Each row is a point. The window is the flat piece filled in between its corners: a triangle in 3 columns, a solid with four corners in 4, and so on. A path goes straight from each point to the next, and from the last back to the first. After which points does the path pass through the window?

Window (3 x 3):
[[  9  51  55]
 [ -1 -31  31]
 [-41 -28 -46]]
Path:
(1): [ 13 -20 -69]
(2): [  6  -6 -30]
(3): [-55 -26   4]
(4): [-76  37 -19]
(5): [16  3  8]
(6): [47 25 -2]
(7): [-36  -3  69]
(8): [-42 -37  41]
(9): [54 -5 16]
(10): [23 59 38]
(11): [-9 30 60]
(12): [-11  38  51]
(13): [52 59 46]
(14): [-19 -24 -50]
(15): [-56 -24 -24]
(16): [-81 -31 -15]
Through the window after points: 2, 6, 8, 10, 12, 14, 16

Window:
[[ 89  87   4 -37]
 [-20 -28  34  43]
 [-37  23  23  29]
 [-27 -11 -19  14]]
Path:
(1): [  7   7 -16  43]
(2): [76 86 -3  5]
(3): [ 47  51  10 -38]
(4): [ 53  10   3 -63]
(5): [ 28  45 -10  18]
(6): [-16  -9 -74  51]
(7): [-26 -11  62  -8]
(8): [-11  16  -1 -16]
Through the window after points: 2, 6, 8

Window (6 x 6):
[[ 49 -43 -60 -15 -44 -57]
 [-13  17  74 -10  26 -20]
 [ 74  50 -87  -9 -39 -16]
 [-46  43  43 -58   6 -50]
 [-52   9  45  22 -20  -8]
 [-20  16 -75 -26  55  93]]
Path:
(1): [  5  -3   5 -14 -29   1]
(2): [ -23  -23  -36   40  -17 -102]
(3): [ -5   3 -30  -7   9 -61]
(4): [ 46   8  16 -73 -52   2]
(5): [ -1 -30  76 -44 -20  23]
(6): [-67  41  -1  33  13 -48]
(7): [ -6  26 -46  -1  22 -33]
(8): [ 27   2  -4 -22 -23  30]
(9): [-20   8  52 -38 -56 -21]
(10): [-33  30  27 -12  15 -56]
(11): [-17  17   9  11  36 -51]
(12): [-11  20  73 -43  -4   5]
(13): [-44  42  32 -77 -20   9]
(14): [-16  14  31  24  47 -99]
(15): [-56  68 -17  54   2 -15]
(16): [  1   4  20 -40   1  26]
Through the window after points: 1, 7, 11, 13

Window, 8 rows:
[[-10 -25  61 -70  11 -27  42 -82]
 [ 39 -10 -57  12 -17 -17 -89  11]
 [  6  20 -34 -45 -32  33  -3 -43]
 [-25  13   6  60 -27 -33  59  20]
 [-50  70 -57  16 -25 -22   7 -40]
 [-32 -22 -45 -12  40   8 -64  56]
 [-19  47 -44 -88 -15 -48   9  -4]
 [ 55  17  79   6  20  -5  33 -52]]
Path:
(1): [-11  63  29 -65 -41  -5 -17 -31]
(2): [  9 -16 -11  35  39 -54  43 -22]
(3): [-22  13 -76 -37  24 -52  64 -26]
(4): [-11  45   3 -70 -35 -28 -20   0]
(5): [-19   8   3 -18 -28   0 -21 -20]
(6): [  15    2 -121  -32   16  -36   21   -5]
(7): [ 15  18 -94  40  19 -10  27 -22]
(8): [-37  32   4  -6 -30 -30   7  -1]
(9): [-52  65  21  -3 -28   4 -56  21]
(10): [ 21 -49 -66 -21  28  -8   9 -17]
(11): [ 33 -10 -24  -8  42 -40  19 -20]
(12): [-32  45  16 -21 -80  33 -31 -46]
(13): [-102   33   21  -57  -48  -78  -38  -31]
(14): [ 48  24 -51 -45  24   5  40  -8]
(15): [ -1  24 -59 -19   0   2  22 -40]
(16): [-30  38  82 -60 -31 -31   2 -16]
Through the window after points: 3, 7, 9, 11, 13

Window, 9 rows:
[[ -48  -47   41  -15   31   57   44  -26  -16]
 [  16   15   26  -14   55  -31   -3    5   65]
 [  17   14   -5   10   -5   20    3  -19   50]
 [  27  -31  -54   43   41  -14  -93  -41  -35]
 [  99  -21  -44   12   25  -11  -85    6  -40]
 [ -72  -31   30    2   10   50  -17   25   -3]
 [ -57  -12    9  -30   -8    4   19  -12  -34]
 [  67  -30   -6    0    3  -13 -121  -51  -31]
 [  13   63   21   -3   50   21  -15  -11   19]]
Path:
(1): [ 29 -32 -47 -27  37   8 -60 -12  -7]
(2): [ 24 -14 -49 -41  64  23 -48 -59   6]
(3): [ 57  20  32  44 -10 -15 -56  30 -26]
(4): [  4  21  34  44  12  28 -13   1  -5]
(5): [-45 -28  -3 -33  27  21  14  -9   7]
(6): [  3   9 -43 -31  74 -21 -62 -20  43]
(7): [ 57   4  38  58 -37  25 -21   5 -43]
(8): [ 21  -9   0  53  19  -2 -47 -24 -30]
Through the window after points: 2, 8

Window, 11 rows:
[[  26   19  -22   22  -21    1   18  -16  -95  -60   -3]
 [  52    4  -12   38  -28   33   39   57  -39 -108   51]
 [ -22  -86 -114   -4   16  -92   36  -22   -4  -53   14]
 [ -31   -5   23   29   23  -14  -96  -14    7   42   75]
 [   0   36   79   31  -23  -26  -38  -45   38   -4   44]
 [  83    3   31   45  -61   -9  -65   -5    4   51   35]
 [ -18  -94   -6   58   50  -82   22   22  -30  -46   -1]
 [ -30   38   14   59  -39  -29 -105    6   35    6    1]
 [ -16   41   45    6  -21  -86  -67   28   11   56   52]
 [  54  -42  -28  -31   35    3   33   32  -29  -80  -30]
 [  16  -47   -4   -2  -50   57   77   41  -53  -53   -9]]
Path:
(1): [  8 -11  21   4 -42 -29 -45   8 -26 -51  50]
(2): [ 26 -39   9 -52 -25   9 -50  -5 -60 -90  61]
(3): [ 34  21 -12  85 -14 -25  24  15   4  15  -4]
(4): [ 10 -11 -47  29  61 -26   2 -37 -26  67  40]
(5): [ -7  -9  25  22 -17 -13 -68   8  -3 -18  45]
(6): [ 16 -66  16 -22 -56   8  -5 -10 -59 -82  23]
(7): [  3  -7 -29  26  -9  -1  53  40 -14  -4  -2]
(8): [  7 -18 -59  26  26 -33  29  16  12 -17   9]
(9): [ 11 -64 -42  -5 -16 -56  -6 -16 -25 -48  17]
(10): [  7 -10   8  21 -30 -40 -36  15 -15 -41  42]
(11): [ 27  21  -1  54 -12   9   5  -7 -27  32   8]
(12): [ 14  20  14  22 -12   1  -3   6   2   7  17]
Through the window after points: 2, 4, 6, 8

Window, 12 rows:
[[  37  -20   -8   -9    6   22   38   37  -65   12  -14  -34]
 [  49   55   35   30   41   33   31  -19   14  -29  -22  -16]
 [ -10  -52   40   21  -18   57   24  -21  -55  -27  -46    0]
 [ -16   23   42   18  -35  -77   40   30  -15   10   25  -17]
 [ -81  -17  -55   -8   74  -56   51    3  -57   25   13  -30]
 [   7  -56  -16   62   -8  -47  -28   11   -3  -63   25  -21]
 [  35   -5   -5  -10   15   29   13   -3  -27   40   74  -11]
 [  44  -25   26    4  -18   52  -46    3 -121   26  -64   23]
 [   0   93    5    4 -112  -23    4  -14  -10   59    0  -43]
 [ -13   17  -21  -61  -13   37   -4    1   29  -54   -7   19]
 [  75    7   32    6    5    1   27  -16   47   52   -3  -54]
 [  68   13  -47   52  -29  -54    5  -53   -9    4  -10   15]]
Path:
(1): [-10  -1 -41  32  13  26  32  30 -31  37  33  35]
(2): [-7 -5 -3 17 -6 21 29 10  3 -6  6 -8]
(3): [ 12  -6  -2  -3   0 -38   4 -16 -38 -12   0 -32]
(4): [ 52  15  26 -27   0 -21  36 -40 -40 -27  17 -24]
(5): [ -7 -41   0  38 -20  59 -19  35 -45  36 -47   2]
(6): [ 18 -11 -31  21   4  30 -11  32  -7  26  46  28]
(7): [ 35   2  15 -12   8  14  22 -20 -37  25  38 -30]
(8): [ 24  16  -7 -52  40 -37 -19 -57 -79 -28  17  -8]
(9): [ -7 -11 -21  38  -5  -5  34  41  -5  37  10 -22]
(10): [ 15   6   3  25  21  36  11  19   1  13 -27  19]
(11): [ 32 -20  -7 -13 -33 -15   1 -41 -82  -5  -1 -49]
(12): [ 17   1  39 -10  -8 -60 -24 -71 -41   1  32 -23]
(13): [ 27  23  10  20 -34  34  23  27  -7   3 -28  -4]
(14): [ 21  36 -34  22  -9  -4  19  13  15  32 -23   1]
(15): [ 15   2  28  -1  -3 -14  30 -33 -44   5  12 -25]
(16): [  9  -6  36 -35 -18 -42  -8 -29 -59 -54 -54 -74]
Through the window after points: 4, 6

Window, 14 rows:
[[  -9  -13   68  -31  -38   29    6   11  -72    7   18  -15  -24  -97]
 [   7   15  -25  -68  -35  -43  -48   30   65  -32   -3    3  -89   18]
 [ -25   24   17  -27  -51   58    1  -21  -74  -58  -36    7    7  -37]
 [  -3  -46   -8   77   13    8   68   13    8   21 -106  -58   10  -22]
 [   1  -53  -77  -52  -58   11  -13   17   86   -7   30   47  -56    3]
 [ -39   -3  -20  -18  -56  -13  -56   96  100   -6   24   38  -10   11]
 [ -46   30  -38   31   22   13   50  -11   13   85  -69  -29    9  -29]
 [  -5    2   33   46  -36  -14   75  -39   48   63 -109   -5   34  -35]
 [ -34  -11   12  -32  -12   24  -40   -2  103  -37   56   -2  -37    9]
 [  13   38    8   47    7   16  110   32   38   24  -38    6    2  -17]
 [ -49  -26   32   32    3   -4   89    5    1   64  -71    6   -4   42]
 [  -2    0  -39   27  -55  -47  -38    8   57   -7   67   20  -32   30]
 [ -15   -4    2   -1  -15  -22  103   12   19   46  -43  -62   73    1]
 [  50   -6   37  -39    8   46  -37   -4  -50    5  -14   20   20  -26]]
Path:
(1): [ -8 -16   4 -13  -5   6   7   6   8 -24 -11  11  -6 -26]
(2): [ 15  12  50 -21 -92  44 -28  33  44  35   9 -21 -26  22]
(3): [-17  -3  12  17 -45  36  36  36  21  -3  -2 -30 -55  46]
(4): [  2   2 -45 -38  21 -39 -14  -3  63  13   7  53  56 -80]
(5): [-56  32  19 -44  29 -76  -1   5  -8 -50 -23  22  30 -26]
(6): [  7 -25   0  14 -77  93   8   1  19  18   2 -11 -41  -4]
(7): [ 17 -32  25   3 -45  60  27   0   8  22 -27  -5 -14   6]
(8): [-35  43 -17 -26   2 -77  13  55  37 -31  19  23   1 -60]
(9): [-41  -9 -55  25   3 -36  62 -17  76  -9 -48  44  68 -71]
(10): [ -9  32  20   7 -12  44  13  42 -11  79 -26 -52 -58  29]
(11): [ 15 -19 -83  51 -68  59  43  28  87  84 -53 -60 -37  37]
(12): [-12  -1  21 -11  -6 -16  28   9  -7   0 -32  15  17 -31]
(13): [-25 -13 -17  20  -9 -23  29  -4  42  20 -24  23  -1 -18]
(14): [-19  41   5  -4 -26  43  26  23  23  71 -79 -56   1  -9]
(15): [-24   7  54  -6 -83  79   8   7  14  45 -60 -52 -77   5]
(16): [  0 -13 -47  -7  13 -41  16  18  24 -19  16  26  20 -12]
Through the window after points: 5, 9, 13

Window (14 x 14):
[[ -56  -62   10   18  -53  -17   -4   25  -21  -32   -4   63    6  -18]
 [ -34   75  -51    0   52  -59  -21 -121  -44   34   15   -2  -14  -63]
 [  -8   -1   12   39  -51   -8   78   58  -16   -4  -19   50    2   46]
 [  30  -47   38   44  -28  -39   13  -23   14    7   42   48   23    7]
 [ -13  -71  -72  -52  -18    2  -35   16   27   55   30  -83   59   36]
 [   8   53  -27  -48   23    9  -28  -83  -72  -20   49   -9  -73  -18]
 [ -71  -35   39   41   -7   34   32   22   26  -22   32  -10   21   44]
 [ -24    2   38   45  -21  -33  -43   33   20   -7  -20   28  -15   52]
 [   4   70  -33  -64  101  -48  -24  -58  -43  -55   28  -18    5  -44]
 [   1  -80  -72   50  -26   -9  -13   66   54   12   42  -93   11   -6]
 [ -24   58  -36  -19  -46  -85  -27  -70  -17  -20   73  -28   20  -28]
 [  19   90  -11  -15   21   22  -27  -96  -13  -52  -34  -15   11  -52]
 [ -19  -26   95   30  -45  -42   31   28   -1    8  -32  -26   -3  -18]
 [ -25   29   47  -13  -18  -15   24    9   71    2   -3   41  -28  -38]]
Path:
(1): [  9  25   0 -13 -28  -8 -45  12  -9 102  53  14  73 -24]
(2): [ -33  -42    1   17   -1  -20   52  -33   17 -104  -13   -3  -47   -7]
(3): [ -3 -11  -6 -23  -9 -25   5 -31  25 -15 -33 -16 -34   1]
(4): [-20  10  -1   5   1  -5  -7  -8 -16  -4  38 -16  35  -5]
(5): [-13  25  32  30 -33   6 -21  10  16  42  23  34  58  -4]
(6): [-20 -36  -3  -6 -15 -60  49 -41 -29 -62 -26 -58 -95  -3]
(7): [-41 -25 -22  33 -33 -36 -10 -37  10 -34 -16 -23  -8  33]
(8): [ 11  25  37   3 -30 -14  23  26   7  33  52  35  19 -34]
(9): [ -7  -1 -35  22 -15   8 -22   4  11  -6  42 -16  26 -19]
(10): [-34 -36 -11 -30  -6 -65   7 -26  16  13   3 -41 -19  39]
(11): [-16 -14  19  11  -3 -33  -1 -27   4 -28 -32  -5 -17  14]
(12): [ -7  15  -7   2 -38  31   6  73   5   5  86  10  41 -14]
(13): [ 32  27  38 -16 -48   2 -37 -11   1  68  64   8  60 -41]
(14): [-44  -5 -27  14  22 -31  34 -27 -22 -60 -19  -1 -29   0]
(15): [ -38   -4  -54    6    0  -53   17  -56  -42  -49   -8   -9 -104   31]
(16): [-11  20  30   2 -10  34 -19  14  25  12  19 -12  82 -34]
Through the window after points: 3
